Each row of a before or after table is a point. The points were changed in one or more steps. Then noise was added and the rows were shuffled. The steps act on columns, c1 being the first. What was done? A step turns or swaps two columns, mirrors them in a line or flattens them onto one, adds a multiple of one to another, or multiplies or shifts one. Angles are multiples of 10 degrees, from the lower column toward the higher: turns from -170 to 170, lines from 10 to 170 but not 90. Use the fewest steps. Two steps may share a column if one is a turn and the other turns, adds or multiplies; they go together, in the order done. Otherwise the lowest column goes first.
(in the rows, 128 means zero)

Before, 13 rows:
[[121 158]
 [ 91 128]
 [212 119]
 [175 126]
 [ 62  88]
 [105  75]
 [ 56  97]
 [147 110]
 [158  65]
 [ 97  82]
 [122  81]
 [152  76]
 [103 109]]
After (13 x 2):
[[ 80  97]
 [107 150]
 [139  82]
 [123 163]
 [ 76 151]
 [ 73  87]
 [160 141]
 [ 83 126]
 [116 108]
 [134  49]
 [ 76 186]
 [ 86 190]
 [ 74 141]]
Steps: turn c1 and c2 by -80 degrees

Before:
[[145  29 111 120]
 [ 67 112 195 117]
 [170  93  97 150]
 [160  45 114  44]
 [117 111  98 132]
 [192 115 221 141]
 [ 49 125 159 105]
 [143  59 105 117]
 [131 119  96 142]
 [139 112 167 132]]
After, 10 rows:
[[139 142  26 132]
 [ 49  97 122 100]
 [129 142  46 132]
 [ 72  59 111 108]
 [137 151  62 129]
 [172 158  94 145]
 [188  36 115 149]
 [119 158 113 122]
 [138  89 113 131]
 [135 160 120 132]]
Steps: flatten c1 and c4 onto the line at 20 degrees; turn c2 and c3 by 90 degrees

Before (12 x 9):
[[178 126 210  80  96 175 203 128 176]
 [102 141 148 133 121  60 144 130 101]
 [189  94  71 144 120 136 164 178  99]
 [137 145 181 158 166 133 174 170  90]
 [133  73 103  84 173 119 129  88 214]
 [134 202  83 150 119 147 199 165 162]
 [183 208  89 135 161  68 177 215 135]
 [170 118 145  68 134  94 185 183 138]
 [153 161 177 177 152 104 131  92  84]
 [201  81 143 166 128  55 189 227 102]
 [119  67 150 101 120  70  90 137 183]
 [161 215 131 124 139 132 159 197 131]]
After, 12 rows:
[[105 117 143 137 121  58 141 133  99]
 [167 137 162  67 136  93 186 149 143]
 [134 193  92  83 155 117 128 111 214]
 [153 135 148 182  85 105 133 140  85]
 [182 115 133 140  37  69 177 131 136]
 [121 150 149  99 183  69  90 142 183]
 [138  84 111 148  66 144 197 117 162]
 [134 158 188 160  95 134 176 163  89]
 [160  98 158 119  47 135 157 148 129]
 [189 143 107 146 163 135 167 118  98]
 [200 148 182 166 172  56 192 157 102]
 [177  98 192  80 149 173 202 166 176]]
Steps: turn c2 and c5 by -120 degrees; flatten c3 and c8 onto the line at 30 degrees

Before:
[[106 113 129 121 102 104 138 132 146 106 129  81 122 164]
 [249 147 125 120 128 117 123 136 113 127 132 116 146  41]
 [169 133 119 133 135 104 135 132 102 124 128 130 155 147]
 [119 155 153 148 103 119 125 123 153 102 134 111 154 139]
 [103 134 152 125 121  94 135  97 135 169 144 111 148 174]
 [128 127 151 108 114 123 119 130 107 103 110 118 125 130]
 [114 132 143 120 110  98  95 157 112 125 138  88 128 168]
 [187 145 127 147 128 134 140 151 101 188 124 111  69 167]
 [108 123 158 126 116 106 141 154 167 115 145 127 151 121]]
After, 9 rows:
[[108 123 123 126  95 106 141 155 156 115 145 128 150 121]
 [107 113 150 120 114 102 139 132 136 106 162  81 122 165]
 [115 132 137 120 105  97  94 158 102 125 166  89 127 168]
 [128 125 129 108 103 123 118 130  97 101 117 119 125 130]
 [187 145 129 146 128 134 140 151  90 188 136 111  69 167]
 [170 134 127 133 140 103 136 131  92 125 126 129 155 147]
 [248 148 129 121 131 118 124 136 104 126 140 116 147  42]
 [103 134 124 126 103  94 135  97 125 169 157 111 149 174]
 [119 156 138 149  93 120 126 122 144 101 145 111 153 139]]
Steps: mirror c3 and c5 in the line at 120 degrees; shift c9 by -10; add -0.7 times c12 to c11

Before:
[[ 85 159  95 101 143 147 102 132 120 116 118 125 128 141 132 109 170  88
  162 137]
 [125 104 141 114 130 138 109 128 133 103 135 102 120  81 160 120 166 164
  131  83]
 [133  69 108  97 149 133 146 124 113  96 149 135 136  99 158  92 139 178
  138  87]
 [117 141 122 107 105 134 116 147 156 157 137 167 145 115 117 144 146 115
  141 108]
 [ 96  93 122 125 135 141  92 141 107 105 103 113 120 141 126 121 150 108
  161 154]
 [115 147 120 113 146 136 121 149 112 114 137 111 123 135  88 129 167 103
  181 147]
 [135 105 121 129 169 134 116 143 154 105 140 107 146 115 158 129 131 142
  120  92]
 [106 120 140  88 135 162 107 143 116 132 130  97 161 145 119 122 173  91
  145 136]
 [136 164 138 152 110 125 103 136 115 161 152 152 164 112 132 123 143  84
  135  96]
 [138 156 108 144 118 150 137 105 129 168 120 147 138 119 107 142 159  86
  125 117]
 [119 165 117 146  93 128 127 120 145 141 114 130 155 136  89 104 138  99
  136  97]
 [100 152  96 132 101 121 118 119 119 150 138 104 149 124 106 155 131  66
  147 104]
 [110 109 148 122 147 106 157 129 119 109 137 133 124 117 153 131 139 148
  102  68]
 [120  94 151 119 154 126 147 130 145 116 136 111 119  65 159  97 107 127
  117  76]]
After:
[[130 153  96 139 102 121 119 115 113 148  95 104 147 125 106 155 132  69
  112 103]
 [108  68 107  34 148 134 147 122 124  98 122 134 136  95 158  92 138 177
  109  86]
 [125 107 148 108 149 105 158 126 155 107 109 134 124 116 153 134 138 146
  130  67]
 [124  94 150  99 154 123 147 128 130 116 119 111 118  65 163  96 106 126
  148  75]
 [148 164 116 184  94 129 128 121 112 141 128 129 155 134  91 105 136  97
  143 100]
 [126 147 119  84 146 139 119 151  86 114 114 113 122 133  89 129 166 102
   93 146]
 [165  92 125 118 135 143  94 141 104 103 113 113 119 141 124 121 150 109
   97 156]
 [126 142 122  62 104 131 117 148 106 159 116 165 146 115 118 144 147 114
  151 108]
 [111 106 119 134 169 132 116 143 129 103 127 109 145 118 157 129 131 143
  155  92]
 [137 120 141   8 135 162 106 143 117 135 109  96 161 143 119 122 172  89
  111 138]
 [125 104 141  88 130 135 109 130 123 102 124 103 121  82 160 122 167 162
  133  84]
 [153 159  95  45 143 146 103 133 101 118  95 126 129 139 132 108 171  85
  109 137]
 [129 157 109 177 119 149 136 105 132 168 141 146 138 122 107 141 158  84
  128 117]
 [101 161 139 200 110 127 102 136 127 159 123 152 163 112 133 123 144  84
  112  94]]
Steps: turn c1 and c11 by 120 degrees; multiply c4 by 3; turn c9 and c19 by 110 degrees

Before:
[[136 138 128 140 123 139 136 130 140 134 135 109 121 110 110 146 124 123
  116 132 137 112  39 162 164 113 118 110 132 125 117 140 119 143 134 142
  150 158 125 132 137 138 103 115 127 135 137 136]
 [115 147  55 122 123 105 116 149  93 115 126 109 122 118 140 108 129 137
  109  91 141 114 139 156 100 148 135 134 143 116 115 150 122 139 129 120
  126 144 124 134 111 138  93 127  80 106 132 124]
 [119 150 111 114 118 150 164 150 133 132 121 109 139 123 128 115 103 141
  109 103 112 119 133 133 133 161 125 111 148 135 112 153 114 144   7 121
  138 114 125 131 160 142 127  96 118 106 129 129]
 [124 134 126 133 129 127 122 143 126 120 137 119 127 156 128 145  76 120
  122 135 119 172 100 123 128 116 121 138 129 134 127 153 114 116 120 142
  136 107 110 119 129 143  84 120 114 123 137 127]
 [127 149 125 123 132 103 118 151 138 125 127 121 130 127 119 147 128 155
  122 131 142 119 138 123  99 123 120 135 133 119 152 126 134 138 137 141
  135 135 122 128 107 133 131 126 117 112 132 133]
 [157 149 132 132 124 139 116 148 133 157 130 122 123 157 144 131  83 123
  114 138 143 111 115 120 123 147 140 118 140 132 133  84 112 140 136 117
  141 116 122 153 123  83 131 117 129 108 133 126]
 [130 146 131 141 161 135 141  35 121 118 138 125 122 133 121 148 118 118
  124 135 138 112 119 127 129 118 123 132 133 122 110 146 138  98 127 102
  133 130 134 146 126 137 133 119 132 100 129 121]
 [134 143 119 111 139 131 135 148 108 129 133 123 127 110 122 129 130 126
  120 133 141 111 109 141 116 126 139 116 147 135 111 107 110 121 140 126
  143 166 116 117 108 134 144 127 128 108 136 121]
 [114 133 127 135 120 132 154 124 142 171 135 110 138 115 116 146 128 128
  118 137 113 112 130 127 121 114 120 140 148 110 132 145 110 141 138 138
  149 152 115 146 116 137 130 126 122 109 129 138]
 [127 101 125 131 123 140 121 137 137 120 133 163 142 151 116 101 124 121
  125 120 142 166 138 148 109 109 143 119 129 134 129 149 113 140 137 141
  147 121 120 114 112 119 123 131 115 106 132 199]
 [130 139 136 136 132 151 149 151 139 132 126 175 127 120 119 147 119 128
  126 133 143 125 119 121 122 109 163 138 134  77 106 149 116 137 142 139
  131 112 130 120 113 125 130 126 128 123 132 127]
 [116 131 136 127 129 103 114 129 113 113 100 119 131 123 112 117 106 121
  126 132 144 114 136 130 123 119 137 126 135 130 107 153 139 129 145 115
  122 127 130 129 115 125 134 115 121 114 134 127]
 [120 147 106 127 124 112 114 140 137 136 128 126 163 116 112 143 130 125
  125 139 122 128 136 125 104 111 124 132 133 119 105 136 139 135 147 137
  115 105 119 129 117 122 137 115 109 129 156 121]
 [141 141  98 106 145 147 135 149  98 182 131 123 125 121 112 141 130 118
  118 132 145 184 137 124 103 111 146 137 142 127 117 140 110 117 142 143
  129 109 132 156 106 131 135 105  99 151 148 129]]
After:
[[114 145  52 111 122 106 116 139  92 116 127 109 122 118 140 106 128 135
  108  90 139 113 139 155 102 147 135 134 143 118 116 150 120 141 129 121
  127 145 125 133 112 138  94 128  80 106 132 124]
 [134 140 128 136 122 140 136 136 142 136 135 108 121 110 108 144 125 124
  117 133 137 111  39 162 162 111 116 110 131 126 117 139 119 144 136 141
  151 158 125 132 137 138 104 128 128 135 137 135]
 [121 145 107 119 123 109 115 136 136 136 130 126 164 117 110 143 129 125
  123 139 125 128 138 125 104 109 126 132 135 118 103 137 138 135 147 137
  112 105 119 128 117 122 139 126 110 129 154 121]
 [118 175 111 102 118 149 163 137 133 133 119 108 139 125 127 115 105 141
  111 102 112 120 132 134 131 163 123 111 149 134 112 152 116 145   6 121
  139 118 123 129 162 140 128 129 119 106 127 128]
 [132 139 119 102 143 131 134 133 108 129 134 123 126 109 123 131 130 126
  120 131 142 112 110 141 116 127 138 116 147 136 111 107 112 124 140 126
  144 167 115 117 108 133 144 127 128 108 137 119]
 [159 195 132 120 125 139 116 146 133 155 130 123 122 155 145 129  82 121
  114 139 144 112 116 119 123 148 141 118 142 130 135  83 115 141 135 116
  141 117 123 152 124  82 130 126 128 108 133 124]
 [132 146 137 120 134 150 152 151 140 132 126 176 126 121 120 148 119 126
  126 132 142 125 120 122 122 110 164 138 131  75 106 148 115 136 143 139
  132 113 129 120 115 125 131 127 130 122 132 127]
 [129 157 130 197 171 136 143  66 120 117 138 123 121 133 119 147 118 116
  126 135 139 113 119 125 130 118 123 132 134 122 110 147 138  96 127 104
  131 130 135 146 127 136 133 129 134  99 130 123]
 [142 138  97  98 150 147 137 130  98 182 131 122 124 120 111 143 128 118
  119 133 145 184 137 125 103 111 146 139 143 128 118 140 111 117 143 145
  130 111 133 154 105 132 134 128  97 151 149 128]
 [114 130 128 135 119 132 154 130 142 170 136 110 138 115 116 148 126 130
  119 138 112 113 130 127 121 114 121 141 148 109 132 146 111 141 139 139
  151 152 116 145 117 138 130 128 121 109 130 140]
 [126 184 125 122 130 127 122 142 126 122 139 120 126 156 129 147  77 120
  124 136 120 173  99 124 129 116 122 140 129 135 127 152 113 117 120 140
  133 109 112 118 130 142  84 127 114 123 136 125]
 [116 156 134 128 129 104 113 129 113 114 101 118 131 122 111 118 106 121
  126 132 144 113 136 132 122 117 137 127 134 132 107 153 140 129 144 114
  120 129 129 128 115 125 134 129 122 114 134 129]
 [126 146 126 110 134 103 117 141 139 125 126 122 130 125 119 147 129 153
  123 131 141 117 137 124  99 122 119 136 132 120 152 127 134 137 135 140
  136 134 121 127 107 135 130 128 117 110 131 133]
 [129 105 124 126 121 140 119 136 137 121 133 161 141 153 117 100 124 122
  125 119 142 166 140 149 109 110 142 119 129 133 128 146 114 139 137 141
  145 121 120 114 111 121 122 129 116 108 131 199]]
Steps: add -1 times c17 to c2; turn c4 and c8 by 40 degrees; multiply c5 by 1.3; multiply c44 by 0

Before (14 x 64):
[[138 189 154 118 158  79  66 125 115 136 137 133 110  93 152 156 151 220
   80 153 101  78 128 119 235 136  88 131  94 135 122  86 140  85 129 178
  177 122 106 145  61 126 115  97 143 170 113  99 140 176 124 147 147 178
  143 118 113 107 188 123 161 170 124 109]
 [ 87 103 146 112  86  94 147 118 130 112 169  98 158  99 144 101 131 116
  150 136  99 124 121 145 121 133 102 133 149 155 159 165 129 156 154 122
   74 153 137 135 144 120 184 170 116  83 151 166  31  74 123 115 124 214
  122  99 122 139 123 142 129 145  99 118]
 [123 126  80 145 132 115 106 128 109 100 139 120  91 130 102 106 123 192
   89 142  96 138 145 120 214 154 114  73  93 122 117  81 101  83 136 123
  161  84  90 135 116 135 127 128 164 159 117  95 106 128 138 148 152 201
  106 114  81 169 199 130 171 144 133  86]
 [140 157 132  48 144  96 110  43 126  67 113 119 100 112 147 124 181 119
  152 105 105  75 134 134 113  73  64  57 153  80  78 203 142 170  68  21
  132 164  88 106 150 120 178 130 127 136 114 175 139 125 121  95  74  84
  160 116 119 148 161 144  88 152 138  70]
 [122  99 161 107 118  92 147 125 107 147 226 139 203 118 120 146 139 110
  160 132 109 153 113  89 145 129 118 121 172 151 171 158 103 131 149  95
   61  89 105 126 112 157 120 171 122 106 187 166  78  67 125 127 138 154
  110  86 183 179 126 140 125 179  81 121]
 [ 65 146 136  92  87 100 124 132 120 141 207 107 176  94 177 114 150  75
  204  99  97 144 115  97 134 143 145 136 160 131 169 118 110 149 152  78
   60 113 131 119 146 138 163 199 129 115 150 181  32  82  88 107 157 128
   86 127 155 147 140 123 111 140 138 102]
 [119 140  85 124 110  97 108 143 137 121 127 115 152 169 151 118 116 176
   79 148 139 124 137 120 222 127  93 118 133 125  86 132 139 120 151 128
  170 125  78 119  55 127 104 103 144 187 125 124 108 143 144 169 125 131
  158  83 103  92 191 107 145 117 143 103]
 [137 182  96 142  83 108  82 123  89 119 163 137 120 105 118 115 179 213
  112 186 118 141 176 115 207 137  83 143 109 125  97 124  96 101 152 174
  132 108  91 153  79 128 113 135 156 208 127 138 141 147 152 137 118 169
  134  60  89 133 155 116 150 136 152 120]
 [146 142 139  85 121 111  86  67 117  84  72 113 103 161 108 120 195 156
  141 162  93 120 147 141  74  49 123  63 168 131 102 209 105 183  57  70
  141 114  96 106 165 156 158 138 108 126 114 172 130 139 105 120 106  80
  133 183 165  94 129 127  64 128 144  88]
 [112 133  98 113  87 108 120 145 121 154 148 150 112 112 129 148 185 174
   82 133 136 123 129 156 209 133 125  98  96 136 126 120 124  92 120 185
  168 107  45 154  77 176 111 113 159 170 111 114 117 166 142  83 115 158
  115  93  95 126 158 104 167 156 122 117]
 [ 89 156 168 118 107  95  80 111 137 146 152 113 102 124  97 109 137 187
   86 166 133  80 148  99 249  91  78  85 117 125  92  92 142 129 145 154
  165  84  51 138  88 154 132 113 139 197 113 155 128 154 154 139 142 188
  173  79  80 116 146 110 192 154 180  88]
 [112  99 161  74  76 113 150 135 113 153 202  97 199 100 148 165 102  96
  191 105 110 149 133 110 173 169  83 137 156 134 189 145 107 160 109  73
   52  62 136 140 143  97 127 187 139 111 117 196  41 107 106 118 104 180
  128  87 160 119  81 145 145 131 110 140]
 [ 97 143 198  82 143 129  84  48 108  98  90 114 116 120  98  93 171 109
  153 120 105  92 128 144 124  85  70  50 143  58  70 243 160 118  48  79
  136 152 114 121 149 101 159 152 125 158 144 157 147 136 159  90 125  95
  155 181 126  97 135 120  79  99 123  47]
 [141  82 172  61  88 108 148 170 132 160 228  83 185  85 130 113 142  75
  216 123 125 150 165 115 104 131 136 108 161 140 174 120 104 121 163 101
  109  77 162 124 140 126 140 172  66 133 165 171  59  83 123 131  99 182
  124  81 149 146 150 121 156 122 114 139]]
After, 14 rows:
[[139 183 121 144  80 110  85 124  90 116 161 138 117 108 120 116 177 215
  111 185 117 143 179 117 214 131  86 145 109  99 119 129  92 101 150 177
  133 108  89 163  75 125 117 133 160 205 122 138 142 146 149 138 118 171
  135  60  87 131 157 124 151 136 149 123]
 [ 95 139  73  83 145 128  84  50 108  97  92 115 116 121 100 100 171 109
  151 113 103  91 127 144 123  83  66  51 144 209  89 242 162 111  47  82
  137 151 118 125 149 100 160 159 124 159 146 163 148 137 161  88 123  95
  156 186 127  94 139 115  79 101 120  43]
 [ 93 157 133 113 105  96  83 109 135 148 151 116 101 123 100 106 141 185
   87 170 133  75 148  98 253  89  81  88 115 167 108  97 145 131 147 158
  166  87  50 133  88 155 135 116 142 196 116 156 123 149 153 138 143 191
  177  81  82 118 140 108 194 152 182  89]
 [139 192 135 119 158  81  65 129 112 135 132 132 109  94 153 154 154 222
   84 154 102  84 128 109 236 138  93 129  91 153 140  83 142  85 128 181
  182 122  99 147  56 125 116  92 143 173 110 100 139 170 121 143 147 175
  139 117 116 107 193 123 160 171 121 109]
 [140 153  76  48 144  97 114  41 128  69 114 122  96 113 144 125 178 117
  155 109 105  74 137 133 110  81  66  59 157 144 100 203 142 171  67  18
  136 163  86 106 150 120 181 133 129 138 115 172 141 131 117  99  69  86
  162 118 113 152 162 141  88 150 135  70]
 [125 101 154 108 117  93 146 124 105 146 220 138 204 115 120 145 137 113
  157 130 111 152 109  89 148 130 120 121 174 155 190 159 100 126 150  96
   60  90 100 130 111 156 118 172 122 103 187 168  76  68 120 127 138 150
  111  83 183 180 126 140 121 186  78 118]
 [125 142 116 126 113 101 112 141 134 122 129 119 149 172 149 117 116 180
   77 146 141 123 143 116 225 128  89 121 132  89 104 129 140 121 149 127
  169 123  75 123  54 126 103  97 148 189 125 123 106 139 147 167 128 132
  155  86 104  91 192 105 148 117 149 102]
 [ 63 146 129  94  92  99 126 131 115 141 209 107 179  99 174 114 150  75
  207  98  98 148 113  97 124 136 144 137 164 136 192 118 105 148 154  83
   60 118 133 116 143 139 162 197 131 113 151 185  28  83  92 110 157 124
   84 128 152 145 140 123 111 136 141 104]
 [141  81 150  65  90 106 145 171 134 162 226  79 184  88 130 108 143  75
  216 127 127 149 171 113 105 126 132 111 162 166 200 123  98 123 162  98
  110  78 159 128 142 124 139 173  68 134 170 175  55  82 127 129 100 181
  125  82 149 143 149 122 157 120 116 136]
 [111 104 145  73  78 111 151 136 116 156 205  94 193 102 144 167 103  95
  189 103 109 152 135 110 173 169  87 134 160 159 208 146 107 160 106  74
   55  64 135 144 144  98 125 191 137 111 114 195  42 107 108 116 103 180
  127  86 160 118  82 145 143 135 108 140]
 [125 124 110 149 137 115 110 130 106  99 142 118  93 126 103 106 124 190
   92 142  92 137 149 119 212 154 114  70  94  86 137  88 101  85 138 127
  164  83  91 137 120 139 126 126 166 158 116  90 101 127 136 147 151 200
  107 112  82 170 202 130 172 146 131  79]
 [104 136 132 114  84 111 126 143 118 148 153 149 111 112 133 148 185 179
   82 128 138 117 127 161 208 128 118  98 102  90 142 121 127  96 120 183
  172 109  48 153  86 174 116 113 158 168 118 115 117 170 137  82 114 157
  114  93  95 119 162 102 164 155 122 119]
 [ 88 103 156 113  83  93 146 118 129 110 169 104 155  99 142 103 132 114
  143 138  96 123 121 142 122 136  99 131 150 145 181 163 125 156 152 123
   76 154 135 132 141 122 178 170 116  82 150 167  30  70 118 116 124 217
  117  96 119 141 126 141 131 144 100 113]
 [141 142 133  83 124 108  85  72 113  86  71 109 104 161 110 121 192 160
  142 158  91 117 150 141  71  48 122  63 166 137 125 210 103 185  55  69
  140 116  95 108 164 152 156 135 109 122 114 169 130 139 106 118 103  85
  128 183 169  93 131 127  65 128 144  88]]
Steps: mirror c3 and c30 in the line at 40 degrees; shift c31 by 20

Before (8 x 64):
[[148 120 122 159 116  82 122 159 113 127 145  97 159 194 130 150 175 113
  100 153 145 115 172 154 120 144 113 152 110 137  98 134 150 152  82 146
  168  98 118 136 101 166 106 116 147 185 144 126 118 146  87 142 151 185
  102  79 167 180  46  80 100  83  91 120]
 [ 97 116  79 148 143 107 140 144 151 132 103 214  94 150  99 142 149 167
  169  97 209 156 132 158 101  81 231  80 141 111 176  76  66 122 117 149
   50 154 104 115 154 111 126 112  94 143 153  74  94 118 145 229 161  53
  224 180  49  93 208 102 168 161  58  85]
 [ 73  80 110 100 137  84 180 125  28 166 196 107 145  98  97  55 123  81
   99 145  78 118 143  88 146 138 106 118 129 137 125 135 116 171 187  92
  144 104 110  95  97 170  56 141 117 157 180  82 132 166 141 138 181 199
   81 122 165 145 100 130  87 112  88 161]
 [180  86 152 112 106  76 162 140  88 158 154 135  89 161  90  99 127 134
   56 110 127 139 165 159 106 152 125 146 136 144  67 172 180 130 103 111
   97  99  88 107  81 138 108 146  86 156 132 113 108 148 105 139 133 238
   86 146 130 131  98 112  61  93 100  93]
 [108 174 122 148 158  93 178  87 156 150 129 174 110 111 117 146 126 178
  180 114 179 160 135  96 142 121 178 124 102 159 137  30 154  64 101 198
  101 158 150 117 139 109 141  85  65  87 166 108 142  92 159 147 128  18
  198 177 144  63 246 123 222 158 102  97]
 [143 166 125 193 124 113  75 116 123 164 138 155 107 102 111 172  67 145
  156  77 210 167 139 131 123 117 173  62 126 163 176  73  87  58 145 204
   50 192 108 102 149 122 103 115  97 172 126  75 134  82 148 157 104  51
  249 235  49 124 230 149 186 183  19  66]
 [102 101 131 118  87 109 185 178  82 146 149  73 127 116 158  94 122 164
   85 161 104 128 144 181 112 141 122 167 105 130 125 118 174 150 138 100
   89 112 148 108 131 132 106 156 142  99 170 124 108 141 103  66 156 239
   80  84 169 163  93 132  64 123 128 164]
 [112 151 140 164  76  67 134 165 125 136 144  80 158 125  76  71 134 104
   79  81  76 125 156 121 120 146  72 163 150 126  89 150 173 139 150 108
  172 115 108 110  78 139  81 163 100  77 100 130 133 161 119  99 150 207
   78  81 138 146 136 103  57  80 144 169]]
After:
[[103 102 130 117  87 109 186 178  80 147 151  72 127 116 158  94 122 166
   82 162 104 127 143 181 113 140 124 169 107 129 125 155 174 148 135 100
   90 112 151 108 130 131 106 155 142  99 172 123 108 140 102  67 155 240
   81  84 169 164  92 132  86 125 130 164]
 [148 120 121 159 115  80 123 159 111 127 146  98 161 192 128 149 175 115
  101 153 145 116 173 155 120 141 111 152 109 138  99 144 149 155  79 147
  167  99 117 135 102 165 106 117 147 185 143 127 118 139  87 144 149 185
  102  79 168 181  45  80 105  84  90 117]
 [109 174 120 147 158  94 178  87 157 149 130 173 111 111 117 146 126 177
  181 114 179 161 136  97 142 121 179 124 101 158 136  63 154  66 109 196
  100 160 149 117 138 108 140  84  65  88 169 107 142  87 157 148 128  16
  199 176 144  64 247 126 240 157 103  96]
 [180  85 150 112 106  76 161 140  86 159 153 136  90 161  89  98 126 133
   57 109 128 138 166 158 105 150 125 146 136 144  68 169 180 131  98 114
   99 100  87 106  81 139 109 147  86 155 133 111 110 142 106 139 133 238
   86 146 129 131  97 112  59  93 100  94]
 [ 72  80 109 102 137  85 181 125  28 166 196 108 146 100  95  54 121  82
  100 146  79 117 140  89 144 140 105 118 127 138 124 149 116 171 179  90
  146 103 109  96  98 168  56 141 117 156 179  83 133 175 140 140 181 202
   80 123 164 145  99 131  95 111  86 161]
 [143 166 125 191 123 112  75 114 123 165 138 155 105 102 111 173  67 142
  154  77 211 167 135 132 124 116 171  61 126 163 177  87  87  57 153 203
   52 192 109 103 150 121 103 114  99 171 124  77 133  85 150 156 103  50
  249 235  48 123 231 152 197 184  19  66]
 [112 152 140 164  77  66 135 164 125 138 144  81 158 125  77  73 133 104
   80  83  76 124 154 119 117 147  70 162 150 127  90 166 173 140 143 109
  172 116 109 110  79 140  81 163 100  75  98 133 133 161 118 100 150 205
   78  81 138 147 137 102  64  81 143 170]
 [ 97 117  78 149 144 108 140 144 149 131 104 214  94 149 100 143 148 168
  171  97 211 156 131 157  99  80 230  79 142 111 177  97  67 121 121 148
   53 156 103 115 153 110 126 110  93 143 152  73  93 116 145 228 158  54
  223 181  48  92 207  99 180 162  57  85]]
Steps: flatten c32 and c61 onto the line at 120 degrees; turn c35 and c50 by 10 degrees
